Rows are points. Examples show where two turns around zero, p and q, send a point. Write where each new point lands after one turn and then the other. Backwards means that the second turn is done in reverse. Each puzzle has new turns, and all numbers are rounded.
(in the rows, 128 means zero)

Turn p:
[109 146] => [139 152]
[ 97 112] => [103 152]
[121  99] => [ 98 125]
[185 156] => [173  84]
Turn q:
[122 159] => [104 149]
[117  73] => [153  78]
[145 152] => [127 157]
Where do these land?
q, then p: [158 108] => [143  95]
q, then p: [ 74 141] => [ 89 168]
q, then p: [152 135] => [152 121]

Turn p:
[139  60 113 154] => [134  72 128 178]
[114 174 144 167] => [151 182 151 136]
[141 132 148 124] => [128 125 148 114]
[133 180 118 113] => [143 162 113  90]
[113  95 118  81] => [ 83  99 101 121]
Turn q:
[133 102 173  84] => [ 93  81 148 100]
[146 120 102 182] => [172 132  96 160]
[130 147  96 173] => [165 159 112 157]
[ 71 141  86 146] => [105 187 106 160]
[137 105 162 100] => [107  88 140 109]
[135 132 109 104] => [126 140 121 100]
[144 149 168 107] => [129 109 173 110]
Where do these land?
p, then q: [ 90 123 141 141] => [130 146 145 163]
q, then p backwards: [196 181 158 119] => [204 154 163 154]
p, then q: [101 111 120  99] => [103 154 109 143]
p, then q: [ 99 128  82 139] => [160 164 102 139]
q, then p backwards: [154  98 138 142] => [153 103 103 126]

Turn p:
[ 99  96 179 110 110 119] => [ 98  98 147 118 160  84]
[203 135 120 150 116 121] => [156 110 158 150  72 156]
[122 117 159  93  99  77] => [126 127 169 115 127  65]
[137 129 113  97  91 112] => [114 154 163 114 108 115]
[107 137 167  90 118 138] => [120 129 160 116 176 113]
[120 117 106 131 176 147] => [140 123  85 102 135 152]
[125 159 108 171 162 136] => [157 138  84 159 128 153]
[112 135  71 182 152 174] => [114 145  59 150 118 185]
Turn q:
[146 132 113 149 157  88] => [120 106 114 125 143  78]
[154 111  94 128  91 107] => [148 131  99  97  92 108]
[200 155 130 150 146 137] => [176 145 143 153 140  71]
[ 68 129 158 145 122 151] => [ 94 107 159 150 117 175]
[ 87  90 159 124 132 148] => [123  97 135 132 138 186]
[149 142  75 128 131 128] => [129 154  90 139 114  96]
[ 71 115 182  85 143 170] => [109 133 156 135 168 214]
[148 151 111 116 101  95] => [124 152 127  93 110  95]
Where do these land?
p, then q backwards: [167  59 100 144 175  94] => [135  67  93 160  72  89]
p, then q: [169 120 100 143  94  82] => [136 128 164  89  73 127]
q, then p backwards: [116 162 173 111 111 146] => [149 155 127  92  92 149]
p, then q: [166 116  92 116 170 122] => [168 176 113 109 113 140]
q, then p: [ 88 158 132 141  98 164] => [ 93 128 138 178 160 134]
p, then q backwards: [109 114 119  95 145 110] => [149 130 121 105 120  93]
p, then q: [108 132 156 109 107 173] => [107 110 138 159 168 153]
q, then p: [102 163 152 165 124 134] => [107 100 127 161 153  98]

Turn p:
[134 123 110  88 129 120 151 169] => [125 129 139  79 155 129 142 156]
[ 86 143 123 137 130 149 121 119] => [114 125 119 158 122 137 165 122]
[110 104 140 155 134 122 128  92] => [115 100 124 167 127 123 109 112]
[141 146 118 128 105 112 142 136] => [131 136 119 101 123 102 133 120]
[110 158 139 132 147 114 118 115] => [132 142  97 156 131 121 135 139]
[162 115 158 131 109 130 135 149] => [120 154 156 107 128 122  96 117]
[144 118 120 161 151 155 147  69] => [164  92 155 177 114 108 121 112]
[104 130 134 157 147 129  99 136] => [106 132 114 157 102 144 128 144]
[141 121 105 108 116 111 110 155] => [129 127 115  83 122 146 124 139]
[148 123 131  83 111 137 130 139] => [144 142 141  93 155 146 129 118]
Turn q:
[119 104 142 154 134 135 114 143] => [138  95 123 138 127 118 108 114]
[140 111 139 147 131 104 127 130] => [131 117 120 132 123 105 139 103]
[114 103  93 153 125 117 122 141] => [126  92  95 113 132 140 135 117]
[147 115 106 105 102 140 123 141] => [126 130 119 104  90 140 126 144]
[124 225 148 156 127 123 116 125] => [107 166 148 204 148 171 139 108]
[119 108 113 116 129 139 120  82] => [129 116 160  87 142 135 135 131]
[143 153 132 128 151 134 134 136] => [149 153 125 147 134 135 128 127]
[121 109 138  84 132 121 135 136] => [119 147 122 102 126 101 107 145]
[125 123 140 109 121 139 160 118] => [127 135 141 125 130 108 135 162]
Where do these land?
p, then q: [138  98 159 144 109 139 137 136] => [106 123 162 136 144 123 105 111]
p, then q: [130 115 109 142 145  99 100 112] => [131 100 113 104 100 148 123 121]
q, then p: [135 127 135 145 145 155 131 159] => [138 125 137 115  88 133 108 127]
p, then q: [141 160 119 120 112 137 153 123] => [126 160 128 128 129 108 158 126]
q, then p: [123 122 123 131 151  72 107 123] => [160  96  98 153 150 121 140 128]
q, then p: [103 123 150 131 149 145 143 148] => [124 127 117 126 100 140 104 158]
q, then p backwards: [114 132 165 148 129 133 109 140] => [129 106 151 151 134 128 135  99]
p, then q backwards: [120 134 123 105 131 159 159  93] => [134 133 138 170 153 126 142  95]
p, then q backwards: [152 154 100  79 109 145 134 122] => [159 113  94 130 169 127 136  95]
q, then p: [125 116  97 134  99  96 107 123] => [124  95 131 130 158 136 158 106]

Turn p:
[ 91 127 106 146 103  99 147  87 165] => [137 157 119 150 154  72 155 118 158]
[156 118 102 125  93 147 146 100 124] => [137  95  94 153 133 121 139  95 128]
[154 116 164 135 160 110 112 119 126] => [125 107 150 137 125 143 112 172 147]
[ 95 145 160 130 156 156 100 142 122] => [150 157 169 116 116 142  98 137 105]
[111 105 141 119 109 105 146 110 123] => [122 140 108 135 147 120 110 123 163]
[124 151 114 145 100 101 117 146 117] => [ 90 148 113 139 119 111 136 132 106]
[142 127 142 116 131 148 120 157 137] => [124 122 145 118 105 157 129 117 126]
[123 137  99 103 147 134 111 139 130] => [142 126 122  92 106 119 137 132 113]
[142 162 122 122 143 150 143 138 125] => [124 105 149 110 133 128 132 112  99]
[140  92 131 139 137 131 137 141 113] => [130 124 112 130 141 166 132 140 135]
Turn q:
[112 142 121 134 136 153 156 125 144] => [122 139 108 140 128 139 111 162 129]
[130 141 122 142 120 132 116 144 145] => [139 137 130 113 120 114 115 137 142]
[117 130 123 129 148 143 152 124 123] => [113 122 114 144 138 138 127 150 129]
[121 123 169 145 133  78 123 125 135] => [127 157 110 133 140  93 154  90 124]
[117 108 117  31 102 153 123 138 134] => [158 135 198 166 109 189 134 135 116]
[168 145 136 140 115 129 103 114 120] => [125 118 125  82 104 125 140 115 123]
[125 108 113 144 122 141 101  99 111] => [147  85 114 124 121 129 119 114 115]
[117 142 116 134 134  98 156 133 132] => [111 152 117 131 158 132 116 121 143]
[136 125 143 145 114 117 150 144 117] => [107 140 135 118 144 107 125 128 110]
[140 104 124 141 147 119 160 130 140] => [ 89 130 120 151 126 116 114 122 131]
[126 140 123 122 138 145  67 132 107] => [169  92 137 107 120 126 155 133 149]
Where do these land?
p, then q: [114 141 109 108 131 118 124 115 152] => [117 156 135 127 132 141 129  99 129]
p, then q: [114 134 132 169 107 157 129 160 141] => [118 125  90 103 143 135 140 161 101]
p, then q: [ 99 144 119 116 140 141 109 121 114] => [129 124 148  99 132 140 150 111 133]
p, then q backwards: [135 151 161 163  96 122 144 162 116] => [145 101 128 101 130 109 186 127 124]
p, then q: [137  96 121 135 123  93 131 118 110] => [131 126 134 140 132 119  96 141 165]
p, then q: [140 144 103 112 148 136 109 105 136] => [107 129 160 127 132 125 127  96 115]
p, then q: [101 147 142 125 164 143  97 115 159] => [114 161 151  97 114 113 164 116 112]
q, then p: [158 110 125 139 129 119 153 131 106] => [146 160 121 118 140 122 103 138 139]
q, then p: [157  97 121 113 127  96 142 149 111] => [147 151 151 141 149 115  94 140 150]
q, then p: [136 115 125  92 128 136 102 108 132] => [136 112 124 163 135 144 123 101 135]
p, then q: [102 149 139 130 126 150 119  97 152] => [113 143 113  99 117 114 152  98 121]
q, then p backwards: [141 108 139 135 115 124 176 156 108] => [124 175 145 154 129 104 142 139 111]
